Each point is reached from the start by the listed moves, each made once or not at all, plus a little noise. Say if it took an odd or an even number of moves. Then give how often each move was made.
(in the rows, 128 means zero)

Moves:
(1): [ 98 139  98 137 119 124]
(2): [124 135 101  89 153  66]
(3): [143 186 122  83  73 143]
Start: [137 117 128 113 139 121]
Points:
[150 181  95  28 109  71] -> even (0, 1, 1)
[134 123 101  77 164  60] -> odd (0, 1, 0)
[118 191  66  40 100  71] -> odd (1, 1, 1)

Moves:
(1): [ 89 127  79 122 135 134 112 118 138 144 120 113 108]
(2): [142 144 124  93 125 143 164 133 135 115 138 125 154]
(3): [145 139 112 146 158 143 157 136 114 120 147 124 115]
(4): [126  96  68 127 104  67 111 155 112 148 153 111 110]
(5): [ 68 124 162 103 155 164 144 161 107 107 125 147 167]
(6): [120 139 138 134 104 130 143 139 142 125 114 107 137]
(7): [124 140 147 101 136 132 141 141 133 157 160 138  93]
(8): [148 129 130 115 128 152 132 123 129 139 122 140 117]
(9): [114 169 185 144 120 126 131 124  97 112  85 126 109]
(10): [129 117 135  97 144 114 124 149 131 116 107  97 130]
(11): [131 128 105 123 133 154 141 108 155 108 115 153 106]
(12): [126 117 141 135 108 147 138 112 130 140 156 120 127]
Start: [119 130 110 114 123 122 124 131 120 122 115 163 127]
Points:
[163 128  64  63 114 136 200 161 104 174 223 155  75] -> even (0, 1, 1, 1, 0, 0, 1, 1, 0, 0, 0, 1)
[149 211 161  42 148 191 230 156 130  91  80 147  63] -> even (0, 1, 1, 0, 0, 1, 1, 1, 1, 1, 1, 0)
[ 89 152 153  13 201 178 214 213  97  97 154 154 144] -> odd (0, 1, 1, 0, 1, 0, 1, 0, 0, 1, 0, 0)
[ 91 150 128   7 205 205 227 192 124  75 142 180 124] -> even (0, 1, 1, 0, 1, 0, 1, 0, 0, 1, 1, 0)
[ 27  94  60  80  87 148 138 174 109 158 135 133 126] -> even (1, 0, 0, 1, 1, 1, 0, 1, 0, 0, 0, 1)
[ 56 142  92  45 147 164 184 189  58 112 119 115 111] -> odd (1, 1, 1, 1, 1, 0, 0, 1, 1, 1, 0, 1)
[ 48 141 182  39 154 150 165 209 118 114 108 135 140] -> even (0, 0, 0, 0, 1, 1, 1, 0, 0, 1, 0, 0)
[137 184 152 142 104 206 198 105 120 100  85 168  72] -> even (0, 0, 1, 0, 0, 1, 0, 1, 1, 0, 1, 1)

Moves:
(1): [126 130 117 147 118 128 103 132 141 137 145 134 115 138 114 127 125 138
 138 131 123 131 129 132]
(2): [115 129 124 118 132 121 115 142 118 112 138 141 121 131 125 144 142 130
 119 130 139 123 119 140]
(3): [143 121 133 141 136 112 124 134 131 127 145 144 147 136 134 137 129 150
 142 127 126 129 134 132]
(4): [133 144 133 145 109 118 146 141 135 125 116 123 141 115 140 128 113 128
 106 112 109 129 147 121]
(5): [151 135 148 101 152 136 124 119 161 130  97  98 142 115 134 107 115 116
 100 146 141 141 162 139]
(6): [122 119 144 128 133 125 112 116 136 115 116 120 119 127 128 125 126 138
 103 139 116 144 139 124]
(7): [128 129 114 131 150 131 118 128 118 121 132 123 129 129 125 120 144 126
 111 124 125 114 123 141]
(8): [136 143 125 123 117 120 138 139 114 116 133 124 126 127  96 126 122 142
 141 116 108 131 132 143]
(9): [134 136 136 154 123  96 133 126 121 134 117 113 133 125 133 139 121 137
 145 127 141 147 116 130]
(10): [130 104 117 114 132 127 124 132 139 122 135 124 116 102 118 113 128 136
 126 112 133 133 109 147]
(11): [136 115 144 141 121 135 138 123 114 142 140 127 146 145 124 116 129 125
 119 129 135 130 135 135]
(12): [139 115 131 135 136 147 123 110 130 116 141 109 114 105 109 146 105 130
 115 141 135 126 163 131]
(13): [142 136 114 121 118 128 131 119 134 145 122 131 140 120 105 130 114 117
  85 138 119 123 138 129]
(14): [134 139 120 118 127 141 130 120 124 142 145 110 129 136 133 125 115 139
 120 124 129 135 123 110]
(15): [120 118 128 130 133 120 115 130 125 121 135 125 128 127 126 115 123 110
 143 132 144 123 131 113]
(16): [110 133 125 145 122 102 110 120 134 109 132 137  88 124 141 131 148 134
 165 145 132  87 112 137]
(17): [137 125 130 130 137 133 125 112 132 123 128 135 117 131 129 128 110 119
 106 130 126 138 127 136]
(18): [149 118 104 122 128 132 134 146 114 129 119 134 117 134 128 130 142 140
 119 124 135 116 112 125]
(19): [111 128 118 133 130 105 138 145 122 137 134 132 120 128 125 132 128 129
 124 121 124 128 139 126]
(20): [138 122 117 128 101 127 102 100 138 139 130 120 120 130 141 134 118 121
 122 118 115 130 158 137]
(21): [126 124 122 121 121 132 129 123 128 126 135 115 132 127 140 138 118 108
 117 142 113 134 125 131]
(22): [131 121 139 138 129 123 113 134 145 140 130  98 117 152 111 160 107 128
 127 105 112 135 121 132]
(23): [137 133 136 122 131 134 106 136 109 146 143 131 128 126 143 122 107 138
 146 128 124 125 109 133]
(24): [150 137 130 137 133 131 113 120 133 133 165 139 107 126 130 133 151 111
 159 130 126 132 135 128]
Start: [103 108 151 123 115 152 110 131 114 103 117 125 130 139 112 119 104 147
 115 124 120 114 134 151]
Points:
[118 103 155  94 145 113 102 138 102  92 130  44 134 124  84  97  82 164
  31 130 118 166 147 207] -> odd (0, 1, 0, 0, 1, 1, 1, 1, 1, 1, 1, 0, 0, 1, 0, 0, 0, 0, 1, 0, 1, 0, 0, 0)
[150  71 163 125 130  99   7  78 180 119 189  85  68 148  95 131  66 129
  55 131 116 125 196 193] -> odd (0, 1, 1, 0, 1, 1, 0, 0, 0, 1, 1, 0, 1, 1, 1, 1, 1, 0, 1, 1, 0, 1, 0, 1)
[160 103 159 175 104 140  54  87 117 124 216 100 125 147  80 172  69 162
  69 174 114 160 177 164] -> odd (1, 1, 1, 0, 0, 1, 0, 0, 1, 0, 1, 1, 1, 1, 0, 0, 0, 0, 0, 0, 1, 0, 0, 1)
[123 117 120 185 104 103  60 131 103  31 134  96  47 117  83 165  83 181
  64 150  86  99 140 204] -> even (1, 1, 0, 1, 0, 1, 1, 1, 1, 0, 0, 1, 0, 0, 0, 1, 1, 1, 0, 0, 1, 0, 0, 0)
